Every row gives one point. Each copy is the shape, with its points in the same order, turned, moved and blurred by noise. Some copies are also mirrored. Which?
In the rows, zero is written as 128.

Shape:
[[121 113]
 [118 138]
 [ 77 157]
 [113  74]
 [126 169]
 [127 114]]
Copy 1, 6 rows:
[[111 118]
 [125 136]
 [105 176]
 [ 79  96]
 [152 157]
 [115 115]]
Copy 1 is: only turned
Copy 2, 6 rows:
[[106 108]
 [116 129]
 [163 135]
 [ 99  72]
 [123 162]
 [104 113]]
Copy 2 is: mirrored

Shape (8 x 3):
[[172 104 100]
 [116 159 182]
 [ 99 107 115]
 [137 159 110]
 [107 104 101]
 [100 162 158]
 [123 112 157]
 [153 123 124]]
Copy 1:
[[137 119 186]
 [ 69 129  95]
 [152 142 118]
 [120  87 130]
 [162 135 129]
 [ 93 118  86]
 [106 152 124]
 [118 119 156]]
Copy 1 is: mirrored
Copy 2, 8 rows:
[[175 145 142]
 [ 60 130 133]
 [137  90 118]
 [128 147  98]
 [153  91 115]
 [ 74 121 110]
 [111 112 151]
 [138 140 137]]
Copy 2 is: only turned
Copy 3, 8 rows:
[[143 176 113]
 [137  66 146]
 [ 92 124  95]
 [112 136 157]
 [ 91 140  95]
 [107  81 147]
 [132 100 103]
 [139 143 127]]
Copy 3 is: only turned

Shape (10 x 4):
[[111 165 125  73]
 [115  88 164 161]
 [130 148 150 114]
 [159 105  90 131]
 [ 88 116 142 102]
 [141 161 124  83]
 [109 107 127 164]
 [139 155 121  80]
 [139 104 129 127]
 [163 137  95 129]]
Copy 1 (10 x 4):
[[124 191 140 113]
 [115  70 129 109]
 [145 142 141 119]
 [114 125  92 172]
 [ 95 142 135  95]
 [146 181 123 131]
 [ 99  93 141 140]
 [140 182 119 128]
 [121 113 108 130]
 [134 137 112 179]]
Copy 1 is: only turned
Copy 2, 10 rows:
[[104 137  73 100]
 [129  82 174 147]
 [109 126 105 140]
 [ 94 165 169 113]
 [118  92 113 102]
 [ 90 154  87 114]
 [145 112 165 127]
 [ 87 150  92 114]
 [ 99 124 157 124]
 [103 174 149 129]]
Copy 2 is: only turned

Shape (10 x 6):
[[144 135 160 119 147 123]
 [160 149 124 177 137 151]
 [132 136 137 153 104 139]
 [ 99 134 142 109 125 139]
 [152  97 117 158  98 158]
 [139 123 117 126 100 172]
 [141 138 104 133 132 123]
 [ 70 125 129 140 153 142]
 [154 144 179 107 233 110]
 [108  94 134 115  96 127]]
Copy 1:
[[117 116 127 124 151 153]
 [148 156 168 136 113 169]
 [136 158 149 100 122 132]
 [100 142 134 122 140 108]
 [131 151 142  98  72 147]
 [121 133 159 112  88 118]
 [147 137 128 142 114 133]
 [ 88 185 131 151 139 117]
 [ 94  94 117 178 194 195]
 [106 148 106  96 105 107]]
Copy 1 is: mirrored
Copy 2:
[[149 138 168 118 127 128]
 [157  80 135 117  92 111]
 [135 122 129 140  91 108]
 [ 99 146 147 127 121 112]
 [149 100 111 166 116  90]
 [114  97 137 168 113 103]
 [132 107 124 129 119 144]
 [ 91 137 120  86 124  96]
 [164 132 208  58 169 146]
 [114 157 112 161 131 103]]
Copy 2 is: mirrored
Copy 3, 10 rows:
[[118 139 152 122 106 152]
 [176 130 130 109 139 155]
 [144 117 120 134 147 133]
 [ 90 150 115 134 140 137]
 [155 130 147 134 180 116]
 [142 161 125 135 159 112]
 [131 137 134  87 139 126]
 [ 86 142 110 112 164 181]
 [105 159 189  88  58 203]
 [ 87 126 139 142 166 114]]
Copy 3 is: mirrored
Copy 4:
[[144 100 159 127 116 114]
 [126 140 187  85 116 160]
 [103 118 164 129 130 163]
 [ 98 123 132 144 138 121]
 [137 119 153 108 154 191]
 [113 130 155 122 174 159]
 [132 157 151 122 125 144]
 [ 79 122 105 110 110 121]
 [177 103 155  84  77  48]
 [118 115 117 154 141 154]]
Copy 4 is: mirrored

Shape (12 x 8):
[[116 115 150 158 152 133  91 111]
 [120  88 148 147 107 132 128 150]
 [116 149 107 129 159 153 102  80]
 [116 125 166 113  93 104 145 145]
 [144 101 146 182 134 145 113 150]
 [120 158 172 110  84 117 135 161]
 [120 160 147 130 112 100 129 157]
 [102 107 172 186 136 122 128 132]
 [133 123 120 132 206 142 125 111]
 [ 97 137 104 122 171 120  95 126]
 [ 90 142 126 127 170 183 105 118]
 [126 112 146 131 183 157  81 116]]
Copy 1, 12 rows:
[[126  90 125 126 185 124 119 120]
 [ 95 114  93 153 148 153 111 138]
 [161 124 154 129 150  84 143 118]
 [ 75 152 102 106 140 162 126 132]
 [119  80  74 153 153 143 117 125]
 [ 67 152  80  98 138 143 153 121]
 [ 84 138  97  95 133 133 120 109]
 [115 106  87 142 183 155 101 107]
 [191 117 113 116 147  98  98 143]
 [125 123 138 113 153  75  98 131]
 [164 145 104 144 171  70 133 124]
 [161  99 117 124 190  96 120 152]]
Copy 1 is: only turned
Copy 2:
[[152 142 142 155 100 114 116 163]
 [141 109 129 144 154  80 111 137]
 [143 127 137 119  76 161 141 155]
 [134 141 102 139 170 100 140 113]
 [140 128 166 155 124  87  79 147]
 [110 145  88 151 168 122 119  98]
 [134 161 112 141 166 139 106 115]
 [175 148 119 147 124  80  96 154]
 [180 133 187 118  93 139 131 118]
 [174 119 147 137 122 173 138 152]
 [158  98 128 144  72 157 116 126]
 [156 123 168 169  82 132 135 142]]
Copy 2 is: mirrored
Copy 3:
[[103 135 152 131  69 111 128 118]
 [119 121 121 117 132  72 108 125]
 [111 141 167 144  87 168 141 147]
 [139 159 115 161 145  86 104 115]
 [125 114 145  82 100  94 105 102]
 [173 151 105 163 130  97  89 125]
 [169 166 118 149 121 115 126 116]
 [115 167 149 101  92  69 119 112]
 [ 80 157 135 100  98 170 130 129]
 [115 142 118 133  88 148 169 145]
 [111 142 135 123  71 150 114 178]
 [ 84 125 129 121  62 149 109 129]]
Copy 3 is: mirrored
